Each row of a before or after table is a point. One or more steps were done to the points. Then noise was added and the rows were shuffled. The steps act on columns, c1 being the first. Name the steps. A step turns or swaps two columns, mirrors them in a line or flattens them onto one, adds a multiple of one to another, or multiplies or shifts one. Angles are multiples of 10 degrees, from the lower column toward the higher: turns from -170 to 170, lines from 10 to 170 but not 90. Use the fewest steps. Two steps may share a column if one is a turn and the other turns, adds or multiplies; they go together, in the order done. Otherwise the lowest column goes first.

Before:
[[ 13   8]
 [ 14 -24]
 [-17 -25]
 [ 43 -17]
 [ 66 -25]
 [ 12  -5]
 [ 38  54]
 [  9 -17]
 [-12  61]
 [ 59  53]
 [ 29  56]]
After (11 x 2):
[[ 46  14]
 [ 12   2]
 [ 18 -13]
 [ 30  76]
 [ 37  83]
 [ 64  95]
 [ 15  19]
 [-19 -35]
 [-13  57]
 [ 11 -14]
 [ 64  22]]
Steps: add 0.7 times c1 to c2

Before, 12 rows:
[[-14  10  25]
 [-21 -54 -22]
 [  8  53  20]
 [ 49  20 -13]
 [ 25 -28  -8]
 [-56  25  12]
 [-73 -56  46]
 [-33 -43  66]
 [ -6   8  40]
 [ 23  12 -18]
 [ 38 -27 -13]
 [ 22  39  16]]
After (12 x 3):
[[ 31 -17 -10]
 [-43  66  46]
 [-96  70  21]
 [-74 -18  21]
 [-28  43 -37]
 [ 28 -32  29]
 [ -9   6  37]
 [ 50  20 -24]
 [ 62 -21  -4]
 [ 11 -41  35]
 [ 31  23 -12]
 [-16  -1  29]]
Steps: multiply c1 by 1.3; mirror c2 and c3 in the line at 80 degrees

Before:
[[-39  -5   0 -55]
 [-13   1  78 -19]
 [ -5 -12  -2 -14]
 [ 82 -95 -10  44]
 [ -5  13  64  48]
 [ 13  21 -28 -10]
 [ 31 -25 -14  -9]
 [  4   8  44  28]
 [-21 -95 -18  52]
 [ 37   8  43  11]
 [  2 -12 -39  17]
 [ 53 -13   7  13]]
After:
[[ 57  11  -9   8]
 [ 33  44 -77 -95]
 [-19 -57  32  -4]
 [-32  19 -20 -11]
 [  3  -8 -35 -26]
 [-27  53   9 -95]
 [ 41  26  20   8]
 [ 53  47  36  14]
 [-19 -10 -24  21]
 [ 32  13 -42 -14]
 [ -2 -13   3 -14]
 [ 60 -19  50   1]]
Steps: turn c1 and c3 by -60 degrees; swap c2 and c4

Before (13 x 6):
[[ -4  47 -43  40  -7  -3]
 [ 34 -13  -1  36  23  28]
 [ -6 -34  45  29 -86  43]
 [ 42 -17   9 -28  34  19]
 [ 69 -20  32  -7   5  12]
 [ 53  -9  20 -35  -9  31]
 [-19 -19   9  34  -2 -29]
 [-68  13 -17  44 -31  13]
 [ 55 -30  38  16  14   1]
 [-51 -27 -47  36 -36  -2]
 [-50   8  -2  58 -21  -3]
 [ 10  22  17  13  30  31]
 [ 20  -3   2   4  33 -51]]
After:
[[-51  -1 -23   2  25  20]
 [ 29 -10 -15  25  19  35]
 [ 32   4 -34  23  11  12]
 [ 12  -6  35  45 -11 -69]
 [ -1 -16  58  18   1 -52]
 [ 43 -15  22  10 -93  -6]
 [ 31   4 -10 -35 -20  53]
 [-30 -15  -6  19  -6 -19]
 [  0 -14 -37  -2 -13  56]
 [ 10  -6 -27 -17 -19  69]
 [ 20   1 -28 -34  18  42]
 [ -4   9  37  58  22  -4]
 [ -4  -9  15  53 -15 -51]]
Steps: swap c1 and c6; turn c2 and c4 by 30 degrees; multiply c2 by 0.4; mirror c3 and c5 in the line at 110 degrees

Before (14 x 8):
[[ -7  -8  17  10 -47  33 -20 -50]
 [ 12  -2 -37  -3   4  60  59   7]
 [ 10 -13  70 -15  17 -13 -31 -65]
 [-38 -14  18  -1  74 -11  -4  36]
 [-16 -43  46  17  58 -28 -40 -27]
 [  3  35 -26  11 -40  15  59 -54]
 [ 12  -8  61 -37   4 -12 -30 -35]
 [ 13 -37 -46  24  26   5 -18  14]
 [  0  43  -1  15 -30  33  57  46]
 [-43  -6 -33 -16   4  13  35  11]
 [ 15  -5  62   2 -34 -16   8 -43]
 [-12 -44  29  29  58  17   4 -12]
 [-10 -38 -44  -2  22  -5  38  40]
 [-16 -51  37   4  13   3  11  27]]
After (14 x 8):
[[ 15 -43 -66   5  17  -6 -55   6]
 [-40  -7  81   9 -18  35  53  25]
 [ 45 -13 -47   1  73 -11 -25 -26]
 [-22 -12  90   3 -27 -14  27  32]
 [ 21  -8  41 -16  -7 -12  71  19]
 [-22  50  35  15 -15  35 -75  11]
 [-35  35  21  11 -22  20   5  76]
 [ 14  -5  44 -35 -12 -10  47   0]
 [  7 -52  36   4  18  -3 -27  -5]
 [ 31 -34 -88  31  -4   5  -2 -24]
 [ 41 -39 -14  22  51 -27  47 -12]
 [ 39 -51 -37  24  39  16   4   9]
 [-16 -11  -7 -19  40  15 -26  17]
 [  8  -6 -46  -1  -6  63 -49  46]]
Steps: turn c1 and c5 by -60 degrees; add -1.5 times c1 to c3; turn c7 and c8 by 130 degrees

Before, 9 rows:
[[-42   3 -18  -3  24 -40   5 -20  -7]
 [  0  11  -4   7  34 -13 -21 -27   9]
 [  2  38  -7   4  29  -5  -8   9  -1]
 [-26   9  20  41  -1  21 -19  -3  11]
 [ 12  -8 -18  -1 -23  17  -3 -16  13]
 [-44 -20  30  -6 -22  -3  -5 -17  22]
 [  0  16 -23   7  -8  -7  36 -31  -2]
 [  2  12 -19   2   8  -8  24  16  26]
 [  3  -2  14  34   4   2 -12 -22 -17]]
After:
[[  1  95 -21   9  29  -4   0  -3  -4]
 [ 12 -19 -54 -11 -25  18  -3  11  -5]
 [  1  27 -11 -12  34 -10   2  24   9]
 [-26  23  60  30  -1  24  -4  29  49]
 [-45 -49  89 -16 -22  -3   0   9  88]
 [  0  40 -71 -16  -7 -13   2  28  -3]
 [  3  30 -57  12   8 -12   2 -11  23]
 [  2  -4  41  12   4   5  -1  39 -22]
 [-42   7 -55 -16  23 -40   8  13  57]]
Steps: add -1.5 times c1 to c9; multiply c2 by 2.5; multiply c3 by 3; mirror c4 and c8 in the line at 20 degrees; flatten c6 and c7 onto the line at 170 degrees

Before, 9 rows:
[[ 14  26  20   2  76   0  59   3  12  31   4]
 [ -2  -7  57 -22  38  25  10 -15  29   9 -14]
 [-17 -13  -9 -32  -8  11   2  -2 -35   6 -34]
 [ 33   7  22 -31  -3  17 -25  14   2  38  37]
 [ 27 -11  16  10  49  31  36  12  -1 -42 -29]
 [ 29  15  13  41  -1   8  29  12  33  23 -24]
 [  6  46  37   4  58   1 -10 -21  16  -2  -9]
 [ 31  -2  25  18 -13  11  -7 -74 -88 -48  25]
 [ 20  24  30 -56   3  17  -2 -14  31  -1  95]]
After, 9 rows:
[[ 15 -15  27 -57   0  15  -2  24   4  -4  82]
 [ 31  16  26 -31  -2  14 -27   6   7  34  22]
 [ 16   6  20  -2  73   4  53  21 -11  28  -7]
 [ -3 -14  55 -25  42  27   4  -4  -3   8 -37]
 [ 30 -73  27  21 -15  10   3  -3   2 -44   9]
 [-17  -4 -12 -33  -9   9  11 -15  -1   6 -28]
 [ 26   8  17  16  54  34  32 -10  -5 -39 -39]
 [  3 -24  37   5  61   3 -14  45   3  -5 -21]
 [ 24   8   7  35  -1   7  21  13  -2  20 -32]]
Steps: swap c2 and c8; add -0.5 times c3 to c11; flatten c7 and c9 onto the line at 170 degrees

Before (12 x 12):
[[ -7  25 -13  13   9  17   7  -5  -3  -3  -9   0]
 [ -3 -17   8   3   1  10  -6  -1 -33  10 -21  -4]
 [ -6 -10  14 -13  27 -13  -5 -37 -17  16 -24  16]
 [-18 -16  -8  26  27 -18  -4 -31  -2  36 -22  -3]
 [ -1  -8 -15 -11  -3   8 -16   5 -14 -32  15   1]
 [  7   1 -19 -16  22  34 -30   6  20  -1   0   9]
 [-24   8 -21   7 -11  23   6  21  23  -2   0  25]
 [  2 -27  16   1  14  10   7 -36 -10   8  -6  -6]
 [ 11   8 -20 -32   5  30 -27  -4  -1  15  34  12]
 [  4   4  16  -6  -7  18 -37  -8  -3  -9  15   5]
 [ -1   2  -1 -32 -21  14 -19   0  -2 -15   2 -21]
 [-21 -16  29   6  38 -17   9 -15 -19  21 -13 -13]]
After, 12 rows:
[[  6   1  -4   6  37   1  22   5  63  33   0   8]
 [  3 -26 -20 -10   0   6 -11 -36 -28  10  -5  -6]
 [  0   0   8 -32 -10 -14  25  -1   4  11   2 -24]
 [ -4  -8  12 -26  14 -34  16   4 -32   6  13   2]
 [ -8 -10 -30 -33  11  17  -3 -36 -45 -11 -24  19]
 [ 10   9   7 -30  23  18  22  -2   9  29  31  10]
 [ -5 -20  -7 -29  -3  11   8  -4 -96   9 -21  -5]
 [  7   7 -16 -10  -6  -9  39  -7  -6  18  12   5]
 [-18 -14 -11  24  26  34  -5 -34 -14 -20 -21  -4]
 [ -7  25   6   9  13  -3 -11  -6 -13  17  -9   3]
 [-23   7  21  29   1  -3  -3  22  61  23   3  24]
 [-20 -16 -45 -14   8  22 -22 -17 -58 -17 -14 -15]]
Steps: turn c5 and c7 by -160 degrees; turn c3 and c5 by -140 degrees; multiply c9 by 3; turn c4 and c9 by -20 degrees; swap c6 and c10

Before:
[[ 12 -49 -49   2 -32  40  41  -3 -43  40  -2 -23   3 -31]
 [-14  28   8  -8  21   4 -20   5   1 -37  38  11 -40 -13]
 [-16  31  37  14   4 -29 -16   7   1 -49 -15 -17  -6   6]
 [-48  60   0 -10  55  -7 -46 -18  24 -36   5 -23 -11 -34]
 [-36  21  22   9 -28 -19 -16 -35  38  36  53 -49 -19 -32]
 [ 53   0 -41  10 -51  37  19   9 -23  47 -26   7 -12 -19]
 [-45  47  43 -22  -6  14 -25  -9  34 -19  41 -21  16 -38]
 [-11  24  18  67  15   4 -20  13   7 -30   1  22  10   1]
 [ -3   7  20 -26  29  -7   4   0  17  39  22 -11   5 -24]
 [ 46  -8 -31  28 -20  25  12 -19  -1 -10   4 -16  17  27]
 [ -3  27  30   9 -23 -12  41 -55  40  19  51 -49  -3 -74]]
After:
[[ -7  41  37  13  44 -30  25   8   6  47 -14 -17   9   7]
 [  8 -29 -41  15 -10  45 -26   9 -15 -43 -27   8   2 -19]
 [  2  25  18  25  56   3  25  15   6  26   0  23  64   1]
 [  7 -95 -49  -2   9  41 -48  -4 -42 -33  -2 -23   2 -31]
 [  3   8   8  31  61   1  26   4 -11  31  38  10 -26 -14]
 [  6  32 -31  -2  20  32  -9 -18  -3  12   4 -17  32  26]
 [ -1 -29  20 -17  69  -8 -10   0  10 -39  22 -13 -20 -24]
 [ -4 -85  28   7  17 -11 -45 -54  25 -12  50 -49   7 -73]
 [  0 -10  44 -25  33   7  28 -10  23  14  39 -19 -11 -38]
 [ -2  11  -1   5  94 -15  51 -20  21  28   5 -24 -15 -34]
 [ -4 -25  21  20  11 -25   9 -35  22 -37  52 -49  -1 -32]]
Steps: flatten c1 and c6 onto the line at 80 degrees; add 1.5 times c14 to c2; turn c4 and c13 by 60 degrees; shift c5 by 40; turn c7 and c10 by 170 degrees; add -0.3 times c11 to c9
